Each row of a before or after table is a point. The points were changed in one or more steps. Then noise was added and the rows were shuffled. The steps act on columns, c1 being the first. Name the steps. A step turns or swaps two columns, mirrors them in a line or flattens them onto one, adds a multiple of one to another, or multiplies or shifts one. Angles are multiples of 10 degrees, from the lower column toward the higher: turns from -170 to 170, lines from 10 to 170 but not 90. Use the fewest steps. Two steps may share a column if one is a turn and the other turns, adds or multiplies; they go together, in the order done. Otherwise the lowest column goes first.

Before, 8 rows:
[[  3.3   0.1  -1.2]
 [  2.2   2.6  -9.4]
 [  3.0   4.7  -0.3]
 [-13.3  -0.1   0.5]
 [  4.7   1.9   1.9]
 [ -1.1   4.1   2.5]
 [  3.5   2.0   1.7]
 [ -4.3   1.9  -3.5]]
After:
[[ -1.5   0.0   2.7]
 [  3.9  -0.8   2.1]
 [-13.0   2.2   0.9]
 [  2.6  -0.2   0.0]
 [  3.8  -0.5   1.9]
 [ -4.4   1.1  -3.5]
 [  2.0  -0.3  -9.5]
 [  3.4   0.1  -1.6]]
Steps: flatten c1 and c2 onto the line at 170 degrees

Before (9 x 8):
[[ 0.8  1.1 -2.6  3.9  1.4  0.2 -3.4  1.6]
 [ 2.7 -3.4 -4.1  2.6 -7.4 -4.0  1.6  9.5]
 [-1.5 -7.9 -5.7  0.9  4.8  4.7 -5.9 -1.1]
 [-2.8  2.9  5.3 -0.9 -7.2  1.0 -4.2  2.9]
 [-5.8  4.8  0.6 -6.9  5.4  2.3  5.3 -0.6]
 [ 0.7 -2.9  0.8  1.0  3.7 -3.9  4.7 -3.3]
 [-1.7 -1.3 -0.5 -2.0 -4.0 -7.5 -3.2 10.7]
 [-1.0 -4.5  1.4  5.2 -0.3 -5.8  4.9  9.5]
 [ 3.4  0.8  6.5 -2.6  4.0  2.4  1.4  0.2]]
After, 9 rows:
[[ 3.1  1.2  5.7 -2.5  1.3  2.8 -4.1  0.5]
 [ 0.9 -2.4  0.4  0.9  0.1 -3.6 -6.2 -3.8]
 [ 2.6 -3.7 -3.6  3.1 -6.2 -3.4  3.4  9.5]
 [-0.6 -8.6 -5.6  0.9  7.6  4.7  1.5 -1.0]
 [ 1.0  0.5 -2.4  3.7  3.0 -0.3  1.6  2.1]
 [-1.1 -0.8 -0.3 -1.8 -0.8 -7.3  4.7 10.2]
 [-2.8  3.2  4.7 -0.1 -3.2  0.7  7.7  2.9]
 [-6.3  5.1  0.9 -6.9  1.2  2.1 -7.8 -1.2]
 [-0.8 -4.1  0.8  4.9 -4.5 -5.2 -3.5  9.6]]
Steps: mirror c5 and c7 in the line at 160 degrees

Before, 12 rows:
[[-4.3  1.6  0.5  0.2 -3.5  2.9 -1.0  2.2  4.4 -7.2 -5.0 -4.6]
 [-2.2 -0.3 -1.4 -6.2  7.3  4.3  4.5 -0.2  4.1 -2.4  5.0  0.8]
 [ 3.5  3.1  3.7 -1.0 -5.3 -7.6  0.3  0.5 -5.9 -7.7 -1.9  8.4]
 [ 1.2 -1.8  2.1  6.2  1.8 -4.7 -0.7 -4.5 -3.5 -4.4 -1.5  0.2]
 [-2.5  0.3 -3.8  6.4  7.2  0.9  1.8  2.0 -1.1 -5.2 -6.1  6.9]
 [-5.0 -5.4 -3.3  6.8 -5.0  3.9  6.5 -1.3 -3.6  1.7  7.5  3.6]
 [ 2.6 -2.4  6.4 -1.0  1.0  5.2  1.4  5.5 -5.2  3.1  0.8 -2.0]
 [ 7.6  0.3  0.3 -0.1 -4.4 -1.4  1.3 -2.4 -3.6  0.2  0.4  7.1]
 [-3.5 -4.7 -7.2  5.1  3.4 -0.5  7.5  2.9  3.4 -3.8 -1.8 -5.1]
 [ 4.1 -5.8  6.7  0.7 -3.7  1.8 -1.6  4.5  2.2  1.1  5.1 -0.9]
 [-3.6 -1.5  0.7 -5.8 -2.6 -8.1 -1.1 -4.7 -0.1  5.3  6.3  2.2]
 [-3.9  8.6 -1.3  5.2  4.1  3.7 -0.5  5.4 -2.9 -1.9  1.9  0.0]]
After (12 x 12):
[[ -1.3  -0.9   1.5  -6.9 -14.8  -2.4   1.0  -0.7   2.7   3.7   5.3   0.6]
 [ -4.1  -5.1   4.1   6.7  -5.5 -10.6   2.2  -0.4  -3.7  -5.8   8.2   3.8]
 [  0.1   0.1   4.8   6.4  -6.4   4.2   0.7  -0.6  -0.8 -11.1  -6.5   7.1]
 [  6.1  -5.3  -5.5   1.4  -2.2  -6.3  -0.7  -2.9   2.2   0.5   5.4  -0.7]
 [  0.4  -4.8   8.6   5.3  -1.0   4.3   1.9   0.5   3.2  -9.4  -2.7  -6.0]
 [  2.8   0.5  -3.9   0.0   5.1  -0.3   0.7   6.1  -2.9   0.2   0.4   8.1]
 [ -3.2  -2.3  -3.4   6.0   9.6   9.4  -1.1   2.5  -3.3 -10.6  -1.5  -0.3]
 [ -6.0  -1.6  -0.6  -5.9  20.2  12.9  -0.1   0.0   0.1  11.7   6.9   2.5]
 [  2.3   7.8   4.2   5.4 -11.8  -4.3  -1.3  -4.9  -3.0  -7.1   1.6   0.6]
 [  3.1   2.6  -4.6  -0.6  21.2  10.6  -0.5  -0.5  -6.8  -6.7  -2.4   8.5]
 [ -1.2   1.5   2.6   0.4  -4.5  -7.2  -0.4  -4.1   4.4  -7.0  -4.6  -4.7]
 [  5.6  -2.0  -5.2  -1.1 -13.2  -9.1  -0.3  -4.5  -5.3   4.4   0.9  -1.6]]
Steps: turn c1 and c8 by -50 degrees; turn c3 and c8 by -150 degrees; add -1 times c4 to c10; multiply c6 by 3; turn c5 and c6 by 130 degrees; multiply c7 by 0.4
